Each row of a before or after table is a point. The points were changed in one or more steps. Then noise was added and the rows were shuffled. The steps act on columns, c1 being the first. Write out the steps. A step turns or swaps two columns, mirrors them in a line or flattens them onto one, adds a multiple of one to another, or multiplies or shifts one. Angles are multiples of 10 degrees, from the lower column toward the higher: turns from -170 to 170, lines from 10 to 170 but not 90. Use the fewest steps. Two steps may share a column if one is a turn and the other turns, adds or multiplies; they go together, in the order done. Otherwise the lowest column goes first.

Before (10 x 3):
[[-29  20 -27]
 [-14  67   9]
 [ 59   1   5]
 [  0 -52   0]
 [ 13  32  25]
 [ 73 -21 -11]
 [ 17  34  65]
 [-10 -32   1]
 [  4 -37  13]
 [-41  59  28]]
After (10 x 3):
[[ 16  35  14]
 [ -3 -56 -13]
 [ 94 -20 -20]
 [-53  60  15]
 [-14 -29  -9]
 [ 23  34  55]
 [ 78   0  -9]
 [  6 -36   2]
 [-38  17 -39]
 [-20  66   2]]
Steps: multiply c1 by 1.3; shift c3 by -10

Before:
[[-51  -4  -7  68  14 -19   5 -58  -6]
 [  5 -76  27  22  29  22  21 -16 -31]
 [  5  10   6 -64 -24 -17 -34  -7  -1]
 [-38  22 -13 -27 -48 -25  34 -16 -50]
 [ 62  48  -8 -51 -62 -24 -21 -32 -57]
 [-44 -64   4  12 -21 -73 -12 -33 -46]
 [ -2  24   8 -41  38   6 -46  20 -75]
 [-29 -89   1  -5  44  11  20 -91 -51]
 [-55 -59 -66  56   3  46  -8  -7 -29]
 [ 40  42 -39 -41   0 -53   1   4 -19]]
After (10 x 9):
[[  0  62   7 -41  39   4 -59 -30  69]
 [-49 -21 -68  55   7  42 -10   2  27]
 [-45 -23   4  12 -25 -79 -17  23  52]
 [ 57  88  -9 -52 -61 -27 -23  18  64]
 [ 38  84 -37 -36  -2 -53   0 -10  15]
 [-44  63  -6 -28 -47 -23  39   6  55]
 [ 11 -37  32  26  27  24  25   7  34]
 [-49  37  -1  67  12 -22   7  53  17]
 [-25 -44   0  -7  47  11  30  79  70]
 [  6  50   6 -62 -21 -19 -40  11   1]]
Steps: shift c2 by 40; multiply c7 by 1.3; turn c8 and c9 by -170 degrees

Before:
[[ -1  13  10   3  27  -8   9 -31  18   8 -12   4  -9  20]
 [-10   8 -18   4  33 -12  -3   8  21  48  -6  10   0 -26]
 [-18 -10   7  15  -1  -6  14 -25  18  43  38 -19 -27  -2]
 [  8 -17 -11  33 -20   4  21 -29 -30   8 -10  22  -4 -17]
 [ 28 -29  -3  39   3  32 -11 -23 -11  23  29  12  -6 -26]
 [ 15   4 -25   0  16  -1 -10  18   1  27 -17 -18   6   7]
 [  8  14 -19  11  33  -4   5   0 -22  -8  -5 -21 -12  -3]
 [ 20  -2   3  22   9  36  37  -7 -17   5 -10   9 -33 -24]
 [ 33  25 -17   2   4  43 -10  19 -15  -7  21  14  21   8]
 [-17  -4  17  16  -1  23  -3   8 -27  -5   8   1   2  14]]
After (10 x 14):
[[  7 -18 -37 -46 -22   3  21  -7  -2  10 -22  20  -2 -18]
 [-20 -10 -44   1   1  -7  13 -32 -21  43  94 -17 -27  -1]
 [ 17  -4 -32 -27   9  39  38 -26  -3   7 -25  11 -30 -26]
 [ 31  25  22 -13   2  42 -11  33   5  -8  53  14  21   8]
 [-13   6  -3  15  31 -14  -3  23 -20  44 -13   9   1 -26]
 [ 13   8  10   1  18   1  -9  33  -2  25 -44 -14   7   5]
 [ 10  15 -15 -23  33  -5   6  10   6  -6 -12 -22 -11   0]
 [-17  -5  19 -32   0  21  -5 -10   4  -3  22  -1   2  15]
 [ 26 -29 -26 -35   0  31 -15 -13 -23  21  71  11  -7 -28]
 [  2  16 -30  13  26  -4  10 -29 -16   9 -28   3 -11  19]]
Steps: add 1 times c13 to c8; turn c3 and c8 by -60 degrees; turn c4 and c9 by -130 degrees; multiply c11 by 2.5

Before, 10 rows:
[[-44  16  29 -40 -21 -38 -24  53 -64  67  48   5  67  -1  -8  40  -9  22
    4 -22  42  25 -33  29]
 [ 34 -37  24 -31 -34   8  18 -36  14  30  13 -51  -2   6 -18  43   1  22
  -62   5  -7  32 -33 -32]
 [-34  39 -37 -14   6 -46  25  -6 -38 -15  16  46  63  45  38  -3  24 -27
  -23  10 -28  35  -5  44]
 [-38  51   2 -17 -11  -4 -36  35 -64  67  32   4   2 -17  33  29 -38  43
  -67  63  69  39   2  29]
 [-11  -7  40 -59  -1   4 -40  22   8  13 -10  22 -17  23  32 -14 -25  43
   20  55  -4  10  43 -15]
 [ 37   8 -32  21 -31 -18  20  12 -13  15 -14  42  -1   6  40 -31  16  40
  -54  49  18  53 -30  10]
 [ 13  -2 -23 -28  59  -2  28 -45 -54 -24   3 -52 -24  63 -50 -40 -26   1
  -40 -10  41  15  50  60]
 [  2 -43 -17 -10 -33 -70  19  22  -7  -1  28  31  -6  24 -56 -37 -24  -8
   -8 -20   5 -32  20 -17]
 [-23 -43 -31  32  64 -16  45  56 -31 -16 -50 -23  14   4 -16   9  18 -40
   -9  59 -19  51 -15  51]
 [ 45  37 -47  -8  -8 -77 -15 -18  12 -16   9  13 -11  11   7  -5   2  16
  -15  22 -22  67  25 -11]]
After, 10 rows:
[[ 36  -1   9  22  44  21  19  12 -13  15 -14  11   0 -23  41 -30  16  39
  -54  47  15  38 -29 -31]
 [-38   0  29 -18  15  69 -36  35 -65  67  32  -3   2  11  33  29 -38  44
  -67  63  -9  27   2   2]
 [-23   1  51  32 -63 -15  46  57 -30 -16 -50  22  14  19 -15   9  17 -39
   -7  58  20  37 -16 -31]
 [ 45   1 -11  -8   9  -8 -14 -19  13 -16   8   5 -13 -15   8  -6   2  15
  -15  21  81  47  24 -46]
 [-35   0  43 -14   9 -19  26  -7 -39 -14  17  38  63 -51  38  -4  24 -27
  -23  10  51  23  -5 -37]
 [  1   1 -18 -11  34  17  19  20  -8  -1  28   3  -7 -37 -54 -38 -23  -7
   -6 -20  69 -23  20 -18]
 [ 35   0 -32 -31  -8  -8  18 -35  13  31  13 -62  -2  -6 -17  44   0  23
  -61   5  -6  23 -34  25]
 [-44   0  30 -40  19  47 -24  53 -65  67  48 -10  66  -6  -8  40 -10  24
    4 -21  30  17 -34  31]
 [ 14   0  61 -28 -96  40  29 -45 -54 -23   4  -1 -25 -32 -49 -39 -26   1
  -41 -10  -5  10  50 -23]
 [-11   0 -15 -59   6  -5 -39  23  10  13 -10  15 -16 -25  31 -14 -27  44
   20  57  -3   6  43  39]]
Steps: multiply c2 by 0; swap c3 and c24; turn c5 and c12 by 40 degrees; turn c5 and c14 by 160 degrees; turn c6 and c21 by -100 degrees; multiply c22 by 0.7
